Rows are points. The points of each table are mixes of a few directions, plus a little noise. Count the directions of each table, and those that both share. Where both have some left over, give the other angles between the two spaces (their principal angles), to ten degrees, smallest first.

First:
array([[ 0.014,  0.031,  0.060],
       [ 0.011,  0.025,  0.048],
       [-0.010, -0.022, -0.041],
       [ 0.002,  0.004,  0.008],
       [ 0.001,  0.001,  0.003],
       [-0.007, -0.016, -0.030],
       [-0.011, -0.025, -0.048]])
Second:
array([[ 0.016,  0.021,  0.024],
       [-0.003,  0.016,  0.049],
       [-0.011, -0.014, -0.017],
       [-0.002, -0.022, -0.056]])
Directions: first 1, second 2, shared 1

First:
array([[ 0.072, -0.023, -0.008, -0.014],
       [-0.023, -0.002,  0.017,  0.026],
       [-0.030,  0.013, -0.024, -0.027],
       [-0.010, -0.023, -0.019, -0.004],
       [-0.010,  0.034,  0.035,  0.020]])
Second:
array([[ 0.005,  0.008,  0.000, -0.028],
       [-0.028,  0.018, -0.015, -0.017],
       [ 0.040, -0.029,  0.022,  0.034],
       [ 0.037,  0.008,  0.012, -0.060],
       [-0.015, -0.010, -0.003,  0.043],
       [-0.039,  0.005, -0.016,  0.028]])
Directions: first 3, second 2, shared 1; angles 30

First:
array([[-0.003, -0.001, -0.001,  0.000, -0.002,  0.000],
       [ 0.046, -0.025, -0.006,  0.033,  0.019,  0.035],
       [ 0.056,  0.004,  0.009,  0.015,  0.033,  0.009],
       [-0.037, -0.003, -0.006, -0.010, -0.021, -0.006],
       [ 0.058,  0.018,  0.015,  0.006,  0.038, -0.003],
       [-0.067, -0.001, -0.009, -0.020, -0.039, -0.015],
       [-0.052,  0.009, -0.002, -0.024, -0.027, -0.021]])
Second:
array([[-0.005, -0.059, -0.010,  0.011, -0.056,  0.037],
       [-0.005,  0.021,  0.003, -0.006,  0.016, -0.014],
       [-0.006, -0.038, -0.007,  0.006, -0.037,  0.024],
       [ 0.029,  0.015,  0.006,  0.005,  0.029, -0.004],
       [-0.009, -0.034, -0.007,  0.004, -0.035,  0.021],
       [-0.016,  0.040,  0.004, -0.013,  0.028, -0.030],
       [ 0.012,  0.055,  0.010, -0.008,  0.056, -0.033]])
Directions: first 2, second 2, shared 1; angles 30

First:
array([[-0.051, -0.060, -0.029,  0.003, -0.015,  0.047,  0.071, -0.005,
         0.025],
       [-0.004,  0.029, -0.020,  0.008, -0.017, -0.032,  0.029, -0.029,
         0.003],
       [ 0.009, -0.012,  0.018, -0.006,  0.014,  0.015, -0.030,  0.022,
        -0.005],
       [-0.008, -0.008, -0.005,  0.001, -0.003,  0.006,  0.012, -0.002,
         0.004],
       [ 0.028,  0.049,  0.006,  0.003,  0.000, -0.043, -0.028, -0.012,
        -0.014],
       [ 0.035, -0.003,  0.044, -0.012,  0.032,  0.015, -0.080,  0.043,
        -0.019],
       [-0.010,  0.005, -0.015,  0.005, -0.011, -0.009,  0.026, -0.015,
         0.005]])
Second:
array([[ 0.006, -0.002, -0.002,  0.007,  0.000, -0.004,  0.009,  0.004,
         0.002],
       [-0.005, -0.001,  0.001, -0.001, -0.001,  0.004, -0.006, -0.003,
        -0.001],
       [ 0.026, -0.033, -0.015,  0.075, -0.005, -0.011,  0.040,  0.015,
         0.002],
       [ 0.016,  0.034,  0.007, -0.064,  0.009, -0.021,  0.016,  0.013,
         0.010],
       [-0.002, -0.011, -0.003,  0.021, -0.002,  0.004, -0.001, -0.002,
        -0.002],
       [-0.001,  0.008,  0.003, -0.017,  0.002, -0.001, -0.003,  0.000,
         0.001],
       [ 0.048,  0.002, -0.009,  0.012,  0.005, -0.036,  0.065,  0.032,
         0.014],
       [-0.077, -0.002,  0.014, -0.023, -0.007,  0.057, -0.103, -0.051,
        -0.022],
       [ 0.025,  0.024,  0.002, -0.040,  0.008, -0.025,  0.029,  0.018,
         0.010],
       [-0.037, -0.021,  0.001,  0.030, -0.008,  0.032, -0.045, -0.026,
        -0.014]])
Directions: first 2, second 2, shared 0; angles 70, 70

First:
array([[-0.032,  0.036,  0.022, -0.041, -0.006, -0.012,  0.023,  0.007,
        -0.016,  0.028,  0.021],
       [ 0.050, -0.062, -0.031,  0.051,  0.035,  0.015,  0.008, -0.036,
        -0.004, -0.041,  0.004],
       [ 0.014, -0.011,  0.001,  0.033,  0.007, -0.014, -0.009, -0.018,
        -0.005,  0.018,  0.017],
       [ 0.022,  0.004, -0.015, -0.026, -0.010, -0.009, -0.027,  0.010,
         0.017,  0.009, -0.002],
       [-0.001, -0.012,  0.002,  0.028,  0.008,  0.003,  0.007, -0.010,
        -0.006, -0.005,  0.001],
       [-0.017, -0.003,  0.014,  0.044, -0.003,  0.004, -0.003, -0.002,
        -0.001,  0.000, -0.011],
       [-0.005, -0.012,  0.005,  0.022,  0.016,  0.005,  0.027, -0.018,
        -0.018, -0.008,  0.012],
       [-0.031,  0.060,  0.001, -0.112, -0.047,  0.007, -0.027,  0.067,
         0.034,  0.000, -0.042]])
Second:
array([[ 0.077, -0.017, -0.028, -0.025,  0.027, -0.052, -0.010, -0.048,
        -0.016,  0.060,  0.086],
       [-0.025,  0.006,  0.009,  0.008, -0.009,  0.017,  0.003,  0.015,
         0.005, -0.019, -0.028],
       [ 0.052, -0.012, -0.019, -0.017,  0.018, -0.035, -0.007, -0.032,
        -0.011,  0.040,  0.058],
       [-0.035,  0.008,  0.013,  0.011, -0.012,  0.024,  0.004,  0.022,
         0.007, -0.027, -0.039],
       [-0.036,  0.008,  0.013,  0.012, -0.013,  0.024,  0.005,  0.022,
         0.008, -0.028, -0.040],
       [-0.021,  0.005,  0.008,  0.007, -0.008,  0.015,  0.003,  0.013,
         0.004, -0.017, -0.024],
       [ 0.048, -0.011, -0.017, -0.015,  0.017, -0.032, -0.006, -0.029,
        -0.010,  0.037,  0.053],
       [-0.039,  0.009,  0.014,  0.013, -0.014,  0.026,  0.005,  0.025,
         0.008, -0.030, -0.043],
       [-0.019,  0.004,  0.007,  0.006, -0.007,  0.013,  0.002,  0.012,
         0.004, -0.015, -0.022]])
Directions: first 4, second 1, shared 1

First:
array([[-0.004,  0.002,  0.002, -0.044, -0.009, -0.034,  0.014,  0.003,
         0.002,  0.000,  0.030, -0.024],
       [-0.002, -0.013, -0.009, -0.007,  0.015, -0.016,  0.007,  0.020,
        -0.021, -0.005, -0.024,  0.003],
       [-0.013,  0.006,  0.001,  0.024,  0.003, -0.013,  0.030, -0.003,
        -0.032, -0.017, -0.053, -0.014],
       [ 0.008, -0.023,  0.027,  0.020,  0.018, -0.042, -0.004,  0.006,
        -0.035,  0.022, -0.022,  0.020],
       [-0.020,  0.007, -0.016,  0.013,  0.019,  0.033, -0.064,  0.032,
         0.019, -0.067,  0.013,  0.031],
       [-0.010,  0.020,  0.003,  0.003, -0.019,  0.049, -0.023,  0.015,
         0.025,  0.019,  0.044, -0.013],
       [ 0.039, -0.042, -0.011, -0.009,  0.024,  0.000, -0.011,  0.005,
         0.002,  0.049, -0.002,  0.040],
       [ 0.002,  0.043,  0.003,  0.000, -0.051,  0.022,  0.051, -0.078,
         0.039, -0.002,  0.013, -0.044]])
Second:
array([[-0.036, -0.026,  0.002,  0.008,  0.003,  0.040,  0.002,  0.019,
         0.036,  0.006, -0.026, -0.016],
       [ 0.013, -0.007,  0.011,  0.017, -0.020, -0.064,  0.032, -0.007,
        -0.048,  0.012, -0.015,  0.002],
       [-0.005,  0.040,  0.022, -0.024,  0.026, -0.014, -0.056, -0.023,
         0.013, -0.021,  0.054,  0.038],
       [ 0.000,  0.039, -0.004,  0.029, -0.006, -0.044,  0.009, -0.022,
        -0.059,  0.018, -0.018,  0.056],
       [ 0.028, -0.018, -0.018, -0.003, -0.014,  0.013,  0.026,  0.013,
        -0.004,  0.002, -0.008, -0.035],
       [ 0.005, -0.031, -0.023, -0.024, -0.002,  0.050,  0.008,  0.012,
         0.053, -0.005,  0.002, -0.034],
       [-0.015,  0.012,  0.001, -0.011,  0.005, -0.017, -0.014, -0.023,
         0.015,  0.000,  0.013,  0.037],
       [ 0.000,  0.018,  0.034, -0.019,  0.021, -0.013, -0.047, -0.003,
         0.010, -0.024,  0.046, -0.002],
       [ 0.012, -0.022, -0.025,  0.026, -0.015,  0.046,  0.038,  0.033,
        -0.014,  0.015, -0.046, -0.045]])
Directions: first 6, second 5, shared 2; angles 30, 60, 90

First:
array([[-0.015, -0.022, -0.007,  0.014, -0.008,  0.008,  0.003, -0.021,
         0.003, -0.032,  0.036, -0.008,  0.029,  0.007],
       [ 0.035,  0.043,  0.006,  0.107, -0.054, -0.032,  0.013,  0.049,
        -0.045,  0.005,  0.035,  0.011,  0.009,  0.001],
       [-0.031, -0.055,  0.016, -0.027, -0.011, -0.012, -0.030, -0.004,
        -0.038, -0.008, -0.016, -0.007, -0.052, -0.008],
       [-0.019, -0.012, -0.012, -0.053, -0.009,  0.011,  0.007,  0.036,
         0.013,  0.029, -0.048,  0.005, -0.053, -0.035],
       [ 0.002, -0.005,  0.006,  0.016, -0.020, -0.001,  0.011, -0.012,
        -0.012, -0.023,  0.031, -0.011,  0.009,  0.010],
       [ 0.014,  0.019,  0.002,  0.008,  0.070, -0.002, -0.033, -0.038,
         0.023,  0.010, -0.011,  0.012,  0.051,  0.028],
       [ 0.011,  0.012,  0.006, -0.047,  0.004,  0.012,  0.022, -0.008,
         0.017,  0.005, -0.012, -0.013, -0.018,  0.002],
       [ 0.002,  0.018, -0.018, -0.017,  0.029,  0.016,  0.006, -0.001,
         0.040,  0.016, -0.016,  0.009,  0.025, -0.003]])
Second:
array([[ 0.026,  0.043,  0.036, -0.027, -0.036, -0.041, -0.015, -0.018,
        -0.013,  0.000, -0.047, -0.002, -0.001,  0.001],
       [-0.004,  0.046, -0.007, -0.001, -0.020, -0.018,  0.002,  0.025,
        -0.016, -0.023, -0.035, -0.018, -0.001, -0.023],
       [-0.034,  0.033,  0.001, -0.084, -0.010, -0.035, -0.035, -0.041,
         0.005, -0.047, -0.072, -0.023,  0.004, -0.021],
       [ 0.000, -0.047, -0.017,  0.064,  0.021,  0.020, -0.004, -0.001,
        -0.004,  0.016,  0.081,  0.040,  0.004,  0.024],
       [ 0.010, -0.009, -0.014,  0.061,  0.001,  0.015,  0.023,  0.037,
        -0.007,  0.023,  0.043,  0.011, -0.006,  0.003],
       [ 0.008, -0.046, -0.004,  0.037,  0.020,  0.028,  0.013,  0.002,
         0.010,  0.031,  0.057,  0.021, -0.003,  0.021],
       [ 0.009,  0.035,  0.017, -0.024, -0.041, -0.037,  0.020,  0.006,
         0.017,  0.045, -0.045, -0.020, -0.031, -0.010],
       [ 0.003, -0.035,  0.004, -0.006,  0.031,  0.032, -0.006, -0.015,
         0.002, -0.014,  0.022,  0.007,  0.017,  0.013],
       [-0.035, -0.023, -0.020, -0.046,  0.037,  0.033, -0.004, -0.009,
         0.014, -0.042, -0.015, -0.022,  0.014, -0.013],
       [-0.007,  0.016, -0.010,  0.017, -0.023, -0.028,  0.000,  0.005,
         0.002,  0.020,  0.003,  0.005, -0.017, -0.004],
       [ 0.024, -0.012,  0.013,  0.009,  0.017,  0.031,  0.007,  0.009,
        -0.011, -0.011,  0.010,  0.000,  0.018,  0.008]])
Directions: first 5, second 5, shared 1; angles 30, 40, 70, 90

First:
array([[ 0.021, -0.017,  0.038, -0.015, -0.055,  0.057, -0.018,  0.064,
         0.044, -0.006,  0.032, -0.001, -0.006,  0.021,  0.017, -0.069,
         0.001,  0.028,  0.039, -0.082],
       [ 0.003,  0.016,  0.006,  0.002,  0.002, -0.035,  0.013, -0.011,
        -0.010, -0.011, -0.011,  0.003, -0.014,  0.005,  0.002,  0.027,
         0.005, -0.001, -0.015,  0.015],
       [-0.006, -0.003, -0.005,  0.020,  0.018, -0.015,  0.011, -0.006,
        -0.006, -0.003,  0.006,  0.004, -0.005,  0.004, -0.003,  0.033,
         0.001, -0.005, -0.011,  0.019],
       [-0.022, -0.014, -0.049,  0.003,  0.034,  0.023, -0.009, -0.031,
        -0.029,  0.040,  0.004,  0.003,  0.031, -0.009, -0.003,  0.017,
        -0.022, -0.026, -0.015,  0.042],
       [ 0.010, -0.011,  0.029,  0.019, -0.002,  0.016, -0.003,  0.027,
         0.031, -0.062, -0.027, -0.008, -0.010, -0.040, -0.041, -0.048,
         0.040,  0.024,  0.036, -0.032],
       [ 0.002,  0.013, -0.003, -0.021, -0.021, -0.016,  0.003, -0.004,
        -0.014,  0.040,  0.027,  0.007, -0.004,  0.045,  0.043,  0.028,
        -0.030, -0.009, -0.023,  0.002],
       [-0.021,  0.000, -0.007, -0.010,  0.034, -0.042,  0.012, -0.038,
         0.002,  0.020, -0.008, -0.020,  0.012, -0.013, -0.001,  0.030,
        -0.010, -0.011,  0.000,  0.012],
       [-0.017, -0.030, -0.031,  0.045,  0.040,  0.029,  0.004,  0.002,
        -0.011,  0.008,  0.024,  0.010,  0.013, -0.001, -0.014,  0.032,
        -0.006, -0.016, -0.008,  0.031],
       [ 0.007,  0.034, -0.029,  0.002,  0.002, -0.020,  0.000, -0.032,
        -0.053, -0.008, -0.038,  0.021, -0.008, -0.005, -0.006,  0.025,
         0.006, -0.015, -0.043,  0.066],
       [ 0.021,  0.009,  0.051, -0.044, -0.052,  0.002, -0.013,  0.030,
         0.045, -0.021, -0.011, -0.019, -0.011, -0.006,  0.007, -0.071,
         0.012,  0.031,  0.039, -0.078]])
Second:
array([[-0.031, -0.012, -0.006,  0.029, -0.026, -0.008, -0.010, -0.019,
         0.006, -0.024,  0.006,  0.006,  0.019, -0.032, -0.010,  0.002,
        -0.014,  0.028, -0.005, -0.026],
       [-0.078,  0.047,  0.009,  0.017, -0.050,  0.018,  0.044, -0.031,
        -0.017, -0.005,  0.015, -0.051,  0.054, -0.003,  0.026, -0.018,
         0.002,  0.081, -0.054, -0.009],
       [-0.024, -0.010, -0.014,  0.030, -0.016, -0.013, -0.024, -0.020,
         0.009, -0.023,  0.015,  0.032,  0.012, -0.040,  0.002,  0.008,
         0.003,  0.014,  0.005, -0.031],
       [ 0.000, -0.048, -0.012,  0.032, -0.010, -0.023, -0.041, -0.009,
         0.019, -0.034, -0.001,  0.038, -0.002, -0.045, -0.032,  0.013,
        -0.025, -0.005,  0.025, -0.033],
       [ 0.024, -0.013,  0.018, -0.021,  0.008,  0.009,  0.018,  0.020,
        -0.003,  0.010, -0.023, -0.036, -0.011,  0.031, -0.028, -0.007,
        -0.028, -0.010, -0.001,  0.022],
       [ 0.030, -0.039,  0.028, -0.020,  0.000,  0.008,  0.020,  0.027,
         0.001, -0.001, -0.041, -0.058, -0.011,  0.035, -0.064, -0.008,
        -0.066, -0.007,  0.000,  0.023],
       [ 0.019,  0.017,  0.011, -0.027,  0.016,  0.013,  0.022,  0.015,
        -0.009,  0.023, -0.007, -0.023, -0.010,  0.034,  0.008, -0.006,
         0.007, -0.014, -0.006,  0.027],
       [ 0.004, -0.004, -0.021,  0.014,  0.010, -0.014, -0.033, -0.008,
         0.009, -0.008,  0.018,  0.054, -0.009, -0.029,  0.018,  0.013,
         0.028, -0.018,  0.020, -0.019],
       [ 0.058,  0.005,  0.020, -0.051,  0.039,  0.016,  0.026,  0.039,
        -0.009,  0.036, -0.026, -0.033, -0.034,  0.063, -0.009, -0.007,
        -0.004, -0.044,  0.007,  0.050],
       [-0.024,  0.024, -0.009,  0.009, -0.007,  0.001,  0.001, -0.014,
        -0.004,  0.001,  0.018,  0.012,  0.014, -0.012,  0.029,  0.000,
         0.027,  0.016, -0.010, -0.009],
       [ 0.023,  0.033, -0.023, -0.014,  0.038, -0.004, -0.021,  0.003,
        -0.001,  0.023,  0.027,  0.061, -0.023, -0.002,  0.058,  0.011,
         0.071, -0.042,  0.019,  0.005]])
Directions: first 5, second 3, shared 0; angles 60, 80, 90

First:
array([[ 0.010,  0.007,  0.030, -0.015,  0.019,  0.001, -0.048, -0.024,
        -0.026, -0.017, -0.018,  0.013, -0.041, -0.003, -0.020, -0.026,
        -0.044,  0.067,  0.010, -0.001, -0.008,  0.014,  0.000,  0.008],
       [ 0.007,  0.017, -0.022, -0.008,  0.022,  0.010,  0.035,  0.009,
         0.048,  0.007,  0.007,  0.046,  0.012,  0.006, -0.034, -0.004,
        -0.028,  0.029, -0.003, -0.010,  0.033,  0.004, -0.042, -0.017],
       [-0.010, -0.018,  0.012,  0.027, -0.027, -0.016, -0.006,  0.004,
        -0.029, -0.011, -0.014, -0.040, -0.013, -0.013,  0.010,  0.006,
         0.039, -0.054,  0.005,  0.018,  0.004,  0.002,  0.017,  0.008],
       [-0.009,  0.005,  0.027, -0.021, -0.001,  0.010, -0.049, -0.011,
        -0.027, -0.021, -0.011, -0.011, -0.016,  0.008,  0.027,  0.003,
        -0.002,  0.042,  0.017,  0.006, -0.023,  0.015,  0.019,  0.016],
       [-0.013, -0.027, -0.010,  0.002, -0.022,  0.004, -0.019,  0.025,
        -0.027,  0.028, -0.005, -0.051,  0.014,  0.005,  0.054,  0.023,
         0.035, -0.042, -0.001,  0.023, -0.013, -0.011,  0.059,  0.016],
       [ 0.013,  0.011, -0.017,  0.002,  0.003, -0.009,  0.049, -0.020,
         0.025,  0.010,  0.045,  0.021,  0.038,  0.000, -0.005, -0.001,
         0.004, -0.027, -0.025, -0.040, -0.036, -0.028, -0.019, -0.016],
       [ 0.005, -0.042, -0.041,  0.043, -0.013, -0.016,  0.036,  0.043,
         0.001,  0.057, -0.015, -0.034,  0.004, -0.017, -0.014,  0.002,
         0.016, -0.087, -0.019,  0.029,  0.050, -0.023,  0.029, -0.005],
       [-0.003,  0.046,  0.020, -0.030,  0.019,  0.016,  0.003, -0.026,
         0.035, -0.051,  0.012,  0.056,  0.002,  0.014, -0.018, -0.002,
        -0.019,  0.075,  0.017, -0.026, -0.006,  0.027, -0.062, -0.009]])
Second:
array([[-0.022, -0.010, -0.017, -0.017, -0.004,  0.027, -0.023,  0.048,
         0.007,  0.019, -0.026, -0.018,  0.004,  0.018,  0.037,  0.026,
         0.010,  0.016,  0.019,  0.040,  0.041,  0.018,  0.028,  0.015],
       [ 0.011, -0.008, -0.014,  0.001,  0.007, -0.005,  0.013, -0.005,
         0.001,  0.027,  0.019,  0.000,  0.015, -0.002,  0.003, -0.005,
        -0.008, -0.016, -0.020, -0.014, -0.023, -0.023,  0.016, -0.003],
       [-0.009,  0.033,  0.061,  0.018, -0.009, -0.015, -0.011, -0.039,
        -0.010, -0.096, -0.022,  0.022, -0.049, -0.015, -0.048, -0.018,
         0.012,  0.025,  0.032, -0.005,  0.017,  0.044, -0.075, -0.002],
       [ 0.007, -0.014, -0.026, -0.006,  0.004,  0.003,  0.009,  0.011,
         0.004,  0.042,  0.015, -0.007,  0.023,  0.006,  0.018,  0.003,
        -0.007, -0.015, -0.018, -0.004, -0.014, -0.023,  0.029,  0.000],
       [ 0.045, -0.002, -0.005,  0.021,  0.013, -0.039,  0.052, -0.062,
        -0.009,  0.026,  0.065,  0.020,  0.023, -0.021, -0.037, -0.039,
        -0.025, -0.046, -0.057, -0.071, -0.083, -0.062, -0.006, -0.021],
       [-0.001, -0.009, -0.016, -0.007,  0.002,  0.008, -0.002,  0.015,
         0.004,  0.024,  0.001, -0.007,  0.010,  0.005,  0.016,  0.008,
         0.000, -0.003, -0.003,  0.009,  0.004, -0.006,  0.021,  0.001],
       [-0.006,  0.019,  0.035,  0.010, -0.007, -0.008, -0.006, -0.024,
        -0.006, -0.056, -0.013,  0.013, -0.028, -0.009, -0.028, -0.010,
         0.007,  0.014,  0.017, -0.002,  0.009,  0.025, -0.042, -0.002],
       [-0.027, -0.008, -0.016, -0.021, -0.006,  0.032, -0.031,  0.055,
         0.009,  0.014, -0.036, -0.021,  0.002,  0.020,  0.039,  0.032,
         0.014,  0.021,  0.028,  0.049,  0.050,  0.027,  0.030,  0.016]])
Directions: first 5, second 2, shared 2
